Each row is a point. Each copy is the shape, with its points in the same order, turned, moved and blurred by noise. Some copies are also mirrored. Which?

Shape (5 x 2)
[[-21 -36]
 [-20   8]
 [ -6  -3]
 [-20 -43]
 [ 57  -6]]
Copy 1 (5 x 2)
[[-30 -18]
 [-16  25]
 [ -8   7]
 [-35 -16]
 [ 50 -24]]
Copy 1 is: only turned
Copy 2 (5 x 2)
[[  9  38]
 [-16   1]
 [ -2   1]
 [  7  43]
 [ 51 -25]]
Copy 2 is: mirrored
Copy 3 (5 x 2)
[[-31  18]
 [-13 -24]
 [ -7  -9]
 [-27  26]
 [ 55  12]]
Copy 3 is: mirrored
Copy 4 (5 x 2)
[[-22 -39]
 [  0   5]
 [  5 -10]
 [-22 -36]
 [ 58 -29]]
Copy 4 is: only turned

Shape (7 x 3)
[[-40 -14  28]
 [-43  -2   3]
 [ 20 -14 -58]
 [-29  -2  11]
 [ 15  -9  -7]
 [ 29 -54   2]
 [ -4  10 -23]]
Copy 1 (7 x 3)
[[-33  44 -10]
 [-43  22  -2]
 [  0 -51 -11]
 [-29  29   3]
 [  7  -2  -4]
 [ 29   7 -49]
 [-14 -14  13]]
Copy 1 is: mirrored
Copy 2 (7 x 3)
[[-32  -1  35]
 [-33 -10   9]
 [ 39 -21 -41]
 [-23   2  14]
 [ 21  11  -2]
 [ 52  -7  32]
 [  0   4 -24]]
Copy 2 is: only turned
Copy 3 (7 x 3)
[[-50 -19  14]
 [-48  -8 -14]
 [ 27 -31 -57]
 [-38  -9  -3]
 [ 10 -17  -9]
 [ 22 -63  10]
 [ -6  -3 -32]]
Copy 3 is: only turned
Copy 4 (7 x 3)
[[-46 -25  13]
 [-38  -3  -5]
 [ 26  -5 -60]
 [-25 -12   3]
 [ 15 -23 -19]
 [ 14 -71 -31]
 [  6   6 -20]]
Copy 4 is: only turned

Shape (7 x 3)
[[ -8  23 -38]
 [ -3 -67  37]
 [ -8 -24 -14]
 [ -8 -14   9]
 [-15  45 -20]
 [ 29  23 -12]
 [ 12 -36  -7]]
Copy 1 (7 x 3)
[[  6  -2 -48]
 [-61 -19  46]
 [-32 -16 -13]
 [-24   0   5]
 [ 16  25 -42]
 [ 27 -11 -10]
 [-28 -34   5]]
Copy 1 is: only turned
Copy 2 (7 x 3)
[[  3 -56   1]
 [ -2  62 -25]
 [ -2  -6 -22]
 [ -9   7  -6]
 [-18 -53  23]
 [ 25 -26  21]
 [ 18  11 -27]]
Copy 2 is: mirrored
Copy 3 (7 x 3)
[[ 21  21 -24]
 [-76 -31  22]
 [-27   0 -14]
 [-21 -12   5]
 [ 41   7 -11]
 [ 10  35  19]
 [-45  12  -1]]
Copy 3 is: mirrored
Copy 4 (7 x 3)
[[  8   7 -47]
 [-45  -7  57]
 [-26   5  -8]
 [-11  -8   9]
 [ 31 -12 -42]
 [ 28  27 -12]
 [-29  23  12]]
Copy 4 is: mirrored

Shape (8 x 4)
[[  4  19   5  -9]
 [-21 -23 -10 -21]
 [ 19  20  14  -6]
 [-17  15 -47  -2]
 [-34  13 -64  57]
 [-35   1  17 -20]
 [ 35 -11   7 -14]
 [ 30  24  15  -2]]
Copy 1 (8 x 4)
[[-19  23  -1 -19]
 [ 20  -4 -17 -36]
 [-34  26   3 -13]
 [ 38  30  -6   4]
 [ 53  14  31  45]
 [  8   5  17 -55]
 [-33  10 -37 -13]
 [-45  25  -3 -13]]
Copy 1 is: mirrored
Copy 2 (8 x 4)
[[ 28  19  -4 -39]
 [-19  -4  -6  -9]
 [ 37   1 -10 -35]
 [-16  16  47 -38]
 [  2  38  85  -4]
 [-12  31 -16 -18]
 [ 36 -29 -12 -30]
 [ 49   5  -9 -37]]
Copy 2 is: mirrored

Shape (10 x 6)
[[ -1 -10  14  31 -26  11]
 [-23  -8  13 -32   1 -53]
 [ -2 -19  15  17  31 -12]
 [-50 -19 -53 -33 -29  22]
 [-17 -26  32 -30 -42 -41]
 [-21  32 -56  13   3   4]
 [-34  30  37  31  12  12]
 [ -5  -6  12 -40   3  24]
 [ 32  55  35  17  -9  -9]
 [-24   0 -24   7 -18   3]]
Copy 1 (10 x 6)
[[ -8  23  42 -15  -4  -1]
 [ -9 -42 -30 -13 -16 -19]
 [-13 -19  21  -3  39   4]
 [-28  47 -57 -53 -10   8]
 [  7 -33   0 -32 -43 -27]
 [-22  51 -38  16  17  19]
 [-21  -6  26  10   3  63]
 [ 22  -4 -12 -52  21  28]
 [ 41   3  33  40  -3  27]
 [-19  26 -13 -16  -3   0]]
Copy 1 is: mirrored
Copy 2 (10 x 6)
[[ 24 -11  22  23 -10 -27]
 [ -8 -62 -23 -28  22 -24]
 [ 10 -26  -3  23  44 -12]
 [-26   7 -61  -3 -45 -12]
 [ -1 -59  -3 -27  -2 -65]
 [  8   0 -19  -3 -18  45]
 [-26 -30  44  27  10  12]
 [-28  11  -6 -10  20 -35]
 [ 23 -12  67 -28  19   5]
 [  3 -11 -16   6 -20   1]]
Copy 2 is: mirrored

Shape (12 x 8)
[[ -5  10  -2 -49   8  -1  16  34]
 [ 23  -4 -15 108  37  -4   2  17]
 [ 10  -1   1 -39  21 -68 -15  19]
 [  8  -3  33 -23  11 -14  -5 -11]
 [-25 -41 -18 -19  69   7 -60  10]
 [-17   5  13 -18 -14 -17   5  -9]
 [-26 -38  28 -44  12 -11  24  53]
 [-30   5   3 -33 -11 -53   0   4]
 [  9 -31 -15 -31 -16 -21  18  -7]
 [-21   4  10  46 -17   4   3  -8]
 [ 18   0  11   5   8  -1  23  -8]
 [-48  -4   2 -41  23 -43  22  -7]]
Copy 1 (12 x 8)
[[-10  40 -10 -12 -23  34  -6  13]
 [ 14 -12  24  87  13 -73  16  14]
 [-44  38 -35 -21  32  -3  -4  29]
 [-14  -8  -4 -21  12   6 -28  18]
 [  4   6 -13  40  71  60   6  21]
 [-30  -3   5 -19  -8  11  -7 -10]
 [-36   6 -18  -4 -29  50  11  57]
 [-62  18  -6 -25   6  14   5  -6]
 [ -8  -4 -31 -31  -7   9  28  -4]
 [-21 -27  27  29 -13 -18   0 -23]
 [ 11  -5   7  -8 -12 -15  -5  12]
 [-48  20  20 -35  15  32  25  18]]
Copy 1 is: only turned
Copy 2 (12 x 8)
[[-26 -10  -4 -27  59  25  17   5]
 [ -1  22   9  41  -5 -70  53  76]
 [ 34   5  20 -44  66  -5   6  -3]
 [ 20  -7 -21   0  33   3   0 -12]
 [ -7 -72  50  -9  23 -32 -20   0]
 [ -1  17 -16  -6  19   8  -5 -14]
 [-25 -27 -29 -48  46 -14  40 -31]
 [ -8  26   1 -42  45  -1  -9 -24]
 [ -1  12  21  -6  30  16  39 -34]
 [-18  32 -19  22 -16 -18   7  15]
 [  5   6 -17  24  25   5  33   7]
 [-26  13  -6 -10  66 -17 -15 -40]]
Copy 2 is: mirrored
Copy 3 (12 x 8)
[[-24  21   0 -24 -16 -15  50 -14]
 [ 11   0  18  69 -45  34 -65   0]
 [-19  26 -14 -23  -2 -74  -5   6]
 [-13   8   4  -3  36 -28  14  -8]
 [-56 -50 -50  -9   8 -11 -15  27]
 [ 13   7  16 -12  15 -14  28   9]
 [-46  -4   1  18 -13 -42  68   7]
 [ 17   8   3 -26  -3 -58  31  21]
 [  0 -22  24 -22 -12 -39  28 -31]
 [ 29  -6  31  18   1  17  -2  18]
 [  2   7  14  10   1  -1   7 -31]
 [ 22  -6 -26  -7   1 -51  50   4]]
Copy 3 is: mirrored

Shape (15 x 9)
[[ -5  -4 -53  -7   0 -30  51   3  -3]
 [-13  17  22  50  -9  -2  17  -5   9]
 [ 18  10 -52 -25 -15 -10  23 -48 -10]
 [ -7  18   1  -3  16  19 -38  -7  29]
 [ 28 -22 -59 -21 -10 -19  29  -5 -16]
 [ 20   6 -26 -25  18  -7  21 -12 -30]
 [ 11  16 -17  36 -35  17  13  14  20]
 [ 50 -40 -25 -20   3 -41  34  -7  19]
 [-41  10   2  21  -9 -11 -52  26  -2]
 [  9  -7  10  40 -34  49  59  23  -8]
 [-38  14  42 -11  14 -31 -47  -4  -3]
 [-15  -2   5  -7 -46   1  50  34  23]
 [-15 -12  52   9  -7 -28 -34  29  -4]
 [-24 -14   9  23  32  13 -21  48  44]
 [ 10  51  19  14  28  -2 -39  35  15]]
Copy 1 (15 x 9)
[[ 25 -10 -44 -27 -38 -25  26 -41 -24]
 [ 16  17  -6  36 -36  23  36  11  12]
 [ 19  13 -30 -55 -24  -3 -17 -43 -14]
 [-22  33 -25   9   7   0  -9  29  14]
 [ 36 -21 -22 -41  -1 -26  -9 -44 -26]
 [  5  -3 -23 -32   5   9   5 -28 -40]
 [ 53   6 -31  10 -15  14   3  23  16]
 [ 34 -18  17 -47   2 -40  16 -40   4]
 [-14   1 -17  64 -23  -8 -31  26 -14]
 [ 54 -40 -35   6 -10  51  48  13   7]
 [-65   8  14  37 -21  -5 -11  23 -13]
 [ 27 -47 -19  -3 -49  -5  24  26  22]
 [-25 -20  34  47 -13  -8   9  18  -9]
 [  0   6 -26  57  18 -34  33  32  22]
 [ -9  32  -4  22   8 -11  17  62 -24]]
Copy 1 is: only turned
Copy 2 (15 x 9)
[[-13 -44 -21 -38  16 -19  44  28   6]
 [-27  25   5  26  -8  16  17  19  13]
 [-16 -46  36 -51  16 -24  24  -8  22]
 [ 10   3  13 -11 -13  11 -44  13  39]
 [ 16 -58   7 -41  25 -12  44   2   3]
 [  3 -24  -9 -45  19 -15   9 -15  -3]
 [  2  -2  15   3  -9  40  36  29  25]
 [ 46 -31  -4 -19  25 -44  47   2  19]
 [ -6 -19   3  21 -27  19 -47  45  -9]
 [-10   2 -19  16  -8  59  63  -9  23]
 [ -6   0   2  19 -42 -27 -63  12 -10]
 [  7 -15 -22  -4 -52  12  55  25  17]
 [ 23   2  -8  47 -41  -8 -25  18 -21]
 [ 26   8 -40  23 -10  21 -36  50  40]
 [ 21  46   3 -14 -11  17 -43  37   3]]
Copy 2 is: mirrored
Copy 3 (15 x 9)
[[  5 -28 -22 -14   2 -24  57 -26 -53]
 [ 18  22   7  25 -28 -12  40   4  14]
 [-30 -30 -31 -32 -26  17  64   1 -45]
 [-28  16 -34 -11  -4   3  -4  16  21]
 [ -1 -57 -31 -18  -8   6  40  -9 -59]
 [-19 -15 -10 -12   3  18  31   8 -58]
 [ 22   0 -32  13 -53  -7  20 -14  -2]
 [ 30 -64  -6 -50   5  -2  30   7 -34]
 [-39  -4 -14  44  -9 -38  -8   5  22]
 [ 54   4  -8  40 -39  37  28 -41 -12]
 [-59   6  30  11  14 -23  -3  21  26]
 [ 19 -13   8  -1 -29  -9  19 -68  -5]
 [-15 -18  37  29   0 -20 -21  12  26]
 [ 19  14 -29  16  28 -26 -25  -7  31]
 [-13  40  -9   3 -16 -27 -36  30  -6]]
Copy 3 is: mirrored
